Each row is a point. The points of each table are mixes of a few directions, plus a little noise. Count the directions of each table, and those that both share. Where both have some left over, give the other angles between the two spaces (their principal angles), to ten degrees, smallest first.
In the rows, 128 means zero.

First, 6 rows:
[[128 128 130]
 [126 129  95]
 [126 128 108]
 [129 128 138]
 [124 129  75]
 [135 127 222]]
Second, 5 rows:
[[171 112 126]
 [182 107 123]
 [ 68 152 132]
 [125 129 128]
 [ 94 144 131]]
Directions: first 1, second 1, shared 0; angles 90

First:
[[124 124 156 132 113 154 150 146]
 [176 156 125 115  74 200 180 151]
 [122 152 126 152 116 116  94 126]
 [ 97 116 144 124 161 103 128 121]
 [148  32  94 115 149  97 106 112]
 [104 149 138 120 154 114 138 122]
 [126 167 113 139 127 111 102 117]]
Second (7 x 8):
[[116 106 145 133 138 130 144 132]
 [156 159  86 177 116 144 151 115]
 [113 108 149 118 138 126 133 135]
 [134 131 116 157 129 137 151 123]
 [133 166 129  44 104  99  35 133]
 [105 106 162  83 137 114 105 140]
 [137 124 110 185 133 147 177 121]]
Directions: first 4, second 2, shared 1; angles 70

First (11 x 12):
[[119 136 136 152 118 117 144 133 148  88 112 111]
 [175 173 104 101 124 125 128  92 158 106 145 138]
 [ 91  89 108 126 125 133 108 137 129 100 132  79]
 [143 137 114 112 132 125 124 116 141 121 137 124]
 [103 129 133 157 149 104 117 171 142 125 147 127]
 [140 149 112 111 119 146 111 113 111 142 149 147]
 [159 186 167 147 101 149 156 118  81 170 114 210]
 [138 123 119 111 142 123 120 126 136 139 139 127]
 [ 78  77 130 140 135 134 109 160 106 142 127 102]
 [102  77 118 118 146 118 117 138 140 122 123  82]
 [158 136 166 130 116 135 173 105 112 151  81 159]]
Second, 11 rows:
[[126 128 135 130 130  98 102 135 125 112 123 131]
 [129 127 123 126 126 154 152 121 130 142 133 126]
 [122 131 147 133 136  41  52 151 120  80 114 135]
 [136 124 101 122 118 249 234  97 138 194 147 119]
 [132 127 116 125 123 180 173 114 133 157 137 124]
 [124 130 142 131 133  67  75 144 123  94 118 133]
 [127 128 132 129 129 111 113 132 127 119 125 129]
 [127 129 131 129 129 115 116 131 127 120 125 130]
 [127 129 131 129 129 117 118 130 127 122 127 129]
 [127 129 133 129 130 109 112 132 126 117 125 129]
 [131 127 119 126 125 168 163 118 131 149 134 125]]
Directions: first 5, second 1, shared 0; angles 60

First, 10 rows:
[[121 151 135 143 143 127 133 138 100 130 137 105 144 111 149 148 136 134]
 [111 138 173 122 146 127 138 117 113  85 145  99 153 146 124 119 132 160]
 [149  79 108 112  95 148 128 107 156 131 115 172 100 137  88 123 131 107]
 [104 148 179 116 153 114 131 121 124  82 144  93 154 158 128 101 121 168]
 [170  34  91 104  65 174 133  87 167 134 107 209  80 135  54 134 144  87]
 [127 154 110 150 138 123 127 149 104 156 129 115 134  98 160 154 132 118]
 [113 149 157 130 147 121 133 129 112 105 141  99 149 135 138 125 128 151]
 [126 150 109 140 136 116 120 148 124 155 123 122 126 112 154 134 122 118]
 [157 126  44 153 104 132 115 157 131 213 103 166  93  76 153 166 129  69]
 [101 153 172 108 153  98 121 127 148  88 137  99 146 171 132  76 105 166]]
Second, 8 rows:
[[142 148 161 165  99 114 101 158 173 141 163 155 161  97 165 148  67 110]
 [105 110 100 111 147 115 139  98  83 119 113  94  87 140 120 119 158 105]
 [151 117 102 128 140 170 110 152  89 129 126 148 129 133 127 162 176 159]
 [118 129 105 111 142 127 147 115 117 136 104 113 110 135 113 112 150 129]
 [121 100  97 106 153 127  89 131  83 103 129 123  89 170 133 121 161 133]
 [126 122 192 137 106 118 119 119 164  88 165 136 158 136 126 122  83 130]
 [133 110 123 137 130 150 130 123  83 117 139 125 126 117 127 164 159 125]
 [125 191 144 129 109 103 189 129 233 191  86 129 165  94 112  78  71 131]]
Directions: first 3, second 5, shared 2; angles 80

First (10 x 32):
[[168 122 129 155  76  76 164 129 144 178 120 127 156 155  94 128 134 150
  107  67 114  99 118 117 110 106 117 176 114 168 150 187]
 [101 122 138 125 184 180  93 128  92  71 112 140 129  88 144 110 134 116
  132 158 120 162 139 155 152 145 127  62 131  81 120  68]
 [130 151 101  94  72  81 157 125 192 189 183 100  80 184 146 171 105 122
  151 151 170  91 116  78  97 120 151 215 145 180 113 178]
 [110 131 127 115 151 150 112 127 122 107 132 128 115 117 143 128 125 118
  137 156 135 140 133 132 135 138 133 108 135 111 118 102]
 [165 115 137 164  98  96 153 131 121 154 102 136 170 136  90 114 141 151
  101  64 101 113 122 135 121 111 110 143 109 148 153 167]
 [104 118 142 131 189 184  91 129  84  64 104 144 137  81 138 105 138 118
  128 152 113 166 140 162 156 145 123  52 128  76 123  65]
 [ 90 146 113  85 150 154 107 125 147 112 164 115  76 130 170 150 110 104
  161 199 163 137 132 112 129 145 151 126 151 116 100  96]
 [134 127 128 132 122 123 133 128 130 134 126 128 133 131 123 127 129 131
  125 119 125 125 127 127 126 126 126 133 126 133 131 135]
 [136 139 114 116  90  95 149 127 164 169 154 114 109 162 130 150 117 129
  135 127 146 104 120 100 109 120 137 182 134 162 125 165]
 [142 108 148 164 148 142 122 131  86 102  84 148 174  98 101  96 148 142
  102  87  92 144 133 162 144 125 107  82 110 106 147 115]]
Second, 10 rows:
[[123 113  74 128 118 100 163  88 187 177 174 107  96 175 151 133 105 121
  113 134 136 109  82 142 169 129 128 215 154 214 165 185]
 [125 101 110 117 168 127 141  95 127 125 120  99 117 118 128 111 117 122
  111 130 117 118 124 172 163 132 124 141 133 154 169 138]
 [128 155 150  86 121 124 113 152 120 120 126 106 106 117 127 152 122 120
  164 157 155 116 171  88  75 126 151 113 122  90  88 103]
 [111 132 143 115 134 143 123 135 120 111 129 138 124 122 134 136 132 126
  134 145 134 135 130 131 125 131 131 104 126 100 118 109]
 [110 130 101 119 162 154 105 116 135 112 146 118 100 120 160 122 114 108
  141 168 138 145 128 129 152 146 137 127 149 136 119 103]
 [116 148 165  72 120 122 129 148 119 120 124 108 105 119 120 159 127 126
  155 157 156 107 164 106  77 121 147 106 115  78 101 109]
 [ 95  79 131 157 166 158 155  93 117 105 116 165 159 125 126 103 145 139
   73 109  91 148  69 224 211 131  94 101 126 133 194 138]
 [199 134 108 213  92 105 109 149 116 152 102 146 185 126 102  88 138 142
  116  49  93 143 138  88 116 123 111 148 121 168 116 148]
 [137 159 114 155 124 154  77 156 124 111 139 148 128 117 152 121 128 115
  158 144 136 164 144  74 113 145 138 112 142 118  72  89]
 [137 128 186 118  75  94 169 152 117 147 104 144 160 141  80 154 151 159
  114  86 124  96 132 130  82  98 119 114  92  91 137 158]]
Directions: first 2, second 5, shared 2

First, 11 rows:
[[112 156  92 118 150  99 143 103 169 125 104 160 110  94 106 131 130 113
  117 156 119 127 115 128 154 110 125 118 130 104 128 111]
 [132 120 205 117 170 184 158 133  73 116 173  69 146 153 164 191 115 189
  152  81 136 120 166 153 136 154 123 186 107 104 143 112]
 [ 85 136  93 132 115  74 136 112 173 107  93 197 109  99 119 111 107  70
  136 155  86  76 104 131 135 135 108  95 147 114 127 110]
 [154 106 183 129 119 184 153 141  83 154 181  74 134 147 162 143 144 165
  153 103 151 139 141 127 118 124 122 151 103 163 121 129]
 [ 94 148  91 140 129  89 112 111 153 126  85 189 127 107 110 124 120  82
  120 145  90  94 103 126 116 120 123  99 137 103 137 116]
 [143 125 130 147  98 158 142 122 113 191 153 129 123 117 140 115 167 117
  142 138 132 132  97 102 101  81 119 101 103 177 114 124]
 [141 122 135 117 122 141 160 123 135 141 153 112 111 113 135 126 143 138
  140 140 145 142 127 125 146 114 120 130 118 151 115 120]
 [140 125 174 135 148 177 126 135  76 145 156  90 152 152 149 166 134 165
  135  92 135 133 142 132 108 127 133 156 107 122 138 126]
 [169  99  89 102 102  82  74 171 163  61 100  92 124 163  93  61 105 144
   84 138 180 201 168 133 160 180 165 138 177 138 115 189]
 [117 117 158 138 119 145 138 132 104 135 144 129 135 136 152 141 124 125
  149 111 112  97 125 133 111 135 114 129 120 135 132 118]
 [123 153  57 132 137  74  64 126 167 110  61 165 136 128  78 100 121 100
   79 149 121 152 120 120 125 127 158 104 155  94 138 151]]
Second:
[[146 134 133 143 113 181 189 109 135 171 206 129 147 118 111 136 159 103
  137 153 125 134 145 115 204  95 116 131  76 200  95 106]
 [149 120 131 150 115 136 113 166 111 115 137 121 139 150 106 107 110 112
  119 112 146 116 156 120 127 172 133 136 140 173 121 126]
 [ 89 138  98  96 127  97 131 161 151  96  88 145 151 106 132 145  82 144
  112 140 101  90 113 128 127 144 115 145 149  97 155 108]
 [ 90 123 106  98 112  93 133 157 150  91  95 146 140  99 139 140  90 143
  119 137  93  96 105 128 119 150 101 144 142 100 153 109]
 [113 153 111 147 123 145 163 161 125 157 133 159 146 101 110 137 107  96
  129 138 117  55 119 102 125 131 108 126 124 182 129  72]
 [109 173 149 140 212 130 112  66 101 166  84 139  97 117 144 176 154 144
  142 104 127 123 100 142  63  82 145 111 126  37 154 116]
 [134  94 144 113  87 129 160  69 149 151 169 124  91 104 166 115 189 132
  159 154 112 183  92 133 144  72 102 104  89 130 105 153]
 [143  97 148 137 109 122 113 144 116  87 145 114 127 138 123 121 122 132
  125 106 120 146 146 135 131 179 111 151 122 137 128 135]
 [119 113 114 125  92  93 111 144 135 140  88 144  96 117 152  87 127 117
  141 136 136 107  86 115  62 118 123  88 163 136 130 140]
 [166 114 135 130 128 144 103 134 124 108 153  91 145 179 107 105 130 134
  112 120 163 181 180 138 173 148 165 140 134 146 108 171]
 [150 149 140 128 190 138  82  97 112 126 110  95 132 179 117 137 137 152
  113 107 168 179 166 151 132 117 189 131 144  71 130 172]]
Directions: first 5, second 6, shared 2; angles 40, 50, 50

First (11 x 32):
[[142 113  99 142 111 157 115 149 146 173 129 131 132 121 110 145 139 132
  135 153 117 152 122  83 152 159 130 121 110 136 134 138]
 [147 159 147  88 120 121  96 142 158 127 126 146 119  58  85 162 109 166
   97 157 141 121 115 182  94 170  59 160 139  59 166 128]
 [105 106 131 122 132 118 151 133 108 105 122 114 133 137 138 100 122 112
  121  94 131 127 134 131 117 101 156 127 128 139 132 138]
 [110 140 139 128 138 106 145 113 107 100 125 118 131 138 148 117 124 125
  134 102 131 112 149 148 102  95 129 130 138 140 103 116]
 [ 95  84 111 128 119 131 149 141 118 123 126 118 132 147 128 103 123 100
  121 107 128 140 130 106 134 123 176 122 115 133 151 156]
 [167  95 109 137 104 124 104 143 126 158  98  98 146 143 149  94 112 136
  119 120 134 137 141 126 112 129 124 106 111 121 110 114]
 [114 127  95 112  86 125 107 149 149 160 122 125 133  86  99 169 114 150
  119 151 130 138 156 130  81 170  87 145 114  82 138 137]
 [142 176 154 162 157  97 127  59 105  99 133 131 121 204 196 120 134 121
  164 125 129  90 147 154 130  79 126 105 148 161  48  74]
 [146 194 177 120 193 182 154 145 143 115 171 174 109  51  70 176 187 149
  144 152 104 139  66 100 207 129 109 162 159 188 155 139]
 [108  96 119 127 119 119 131 121 127 120 128 128 124 163 137 109 114 101
  117 122 136 129 123 129 132 134 163 119 119 109 151 144]
 [132 119 126 142 132 128 129 117 123 129 128 126 128 160 146 114 129 115
  135 126 127 128 125 118 144 120 148 113 125 141 118 123]]
Second (9 x 32):
[[249 109 137 140 169  96  99 137 146 214  94 150 127  68 165  90  77 132
  124 152  91 113 105 124 135 122  87 116 127 129 155  76]
 [121 124 127 126 112 148 125 138 121 115 127 108 140 151 126 122 146 137
  127 115 144 139 130 125 137 124 137 125 124 137 106 135]
 [221 133 137 177 141 123 117 139 128 148  98 104 110  73 122  84 129 153
  109 141 102 143 129 129 106 136  94  79 132 163 144 107]
 [ 32 136 120 103 103 144 148 118 119  78 158 128 134 177 112 165 151 115
  138 112 156 129 139 130 132 129 161 154 128 113 111 162]
 [116 119 125 122 101 161 123 144 116 108 126  96 149 170 125 119 155 141
  126 105 155 146 128 123 145 120 145 126 121 141  90 140]
 [ 62 130 122  97 125 122 140 114 132 114 151 153 131 154 129 163 122 107
  142 125 138 113 129 129 135 127 147 162 129 101 130 142]
 [ 39 133 121  94 119 127 145 112 128 100 158 151 132 165 124 171 130 105
  142 121 145 115 133 130 134 127 155 166 128 100 125 151]
 [101 135 127 128 121 133 136 124 125 107 137 125 124 136 117 138 139 127
  128 125 133 131 134 130 122 132 135 129 130 128 127 140]
 [213 133 137 165 160  98 120 125 139 166 104 137 103  58 132 100 103 136
  117 155  88 123 125 131 104 136  89  98 134 141 166 100]]
Directions: first 6, second 3, shared 1; angles 60, 70

First (8 x 32):
[[159 117 126 125 119 218 132 145 138 105 107 119 194 202 102 135  70 174
   83  85 163 151 149 155 199 111 179 143 132  86 109  87]
 [123 131  93 117 130  80 139 138 130 156 129 163 122  73 124 160 176 126
  139 182 110 123 133  95  98 169  89 103 154 109 139 159]
 [112 108 136 166 151 111 138  78 139 109 136  67  40 135 136  84 172  85
  181  68  91 118  78 161  66 119 135 131  71 208 125 143]
 [126 132 102 115 126 100 135 139 128 149 125 159 139  90 125 159 154 134
  125 173 122 125 140 101 117 157 100 110 153 106 136 145]
 [117 120 117 142 142 102 137 107 134 127 132 109  78 109 129 116 171 104
  161 119  99 122 103 131  84 140 114 120 107 163 131 148]
 [123 155 184 107 106 124  99 153 105 131 145 151 162 123 159 111  63 128
  100 153 163 116 154 114 162  89 127 149 146 111 133 105]
 [130 122 108 132 134 128 138 126 133 131 121 129 126 125 116 141 148 133
  131 129 117 133 124 127 122 143 125 119 131 124 128 136]
 [136 137 162 121 115 166 113 142 121 118 131 126 164 160 139 116  70 143
   98 112 159 129 144 140 176  95 155 149 130 112 123  98]]
Second (11 x 32):
[[155 150  83 126 130 124 125 111 111 105 117  85 115 148 133 128 144  97
  140  75  95  88  75 119 116 181 141 147 142 155 110 155]
 [133 123 128  96 106  95 190 135 111 118 116 129 102 123 165  89  53 137
   64 170 139 142 164  73 156 131 126 116 108  82  69 141]
 [129 155 158 131 124 141  66 154 120 147 143 149 182 119 125 161 133 134
  137 143 153 123 137 140 140 115 117 145 160 121 163 110]
 [ 68  52 108 152 133 133 205  79 185 135 130 148  50 129 103  98 159 156
  160 131 110 179 147 153 101  78 153  86  73 152 144 106]
 [144 136 145 162 156 152  68 136 133 135 133 106 154 130 103 163 186 118
  163 103 128 130 107 172 100 138 109 138 127 151 156 129]
 [116 137 187 137 120 137  87 163 127 160 146 157 173 108 137 152 113 159
  111 185 178 166 181 128 146  88 103 132 129  92 150 102]
 [121 121 130  77 127 120 145 137 127 109 124 191 153 114 114 108  84 113
  115 137 118  82 128 134 151 111 141 115 173 124 138 118]
 [161 157 110  95 132 120 114 138 102 100 115 129 153 133 126 124 109  92
  121  97 104  64  89 126 136 166 132 142 173 136 116 149]
 [132 152  68 126 107 124 139  97 113 117 126  92 101 151 143 128 141 111
  148  80  99  96  82  98 130 170 159 155 148 155 119 144]
 [143 101 140 139 162 130 141 129 141 114 115 115 112 127 108 115 143 114
  128 120 114 134 120 159 100 133 111 107  96 136 113 142]
 [105 121 151 170 114 133 126 128 139 168 144 104 109 125 151 144 141 174
  122 170 168 205 177 107 127 100 114 129  79 103 128 113]]
Directions: first 3, second 5, shared 1; angles 90, 90
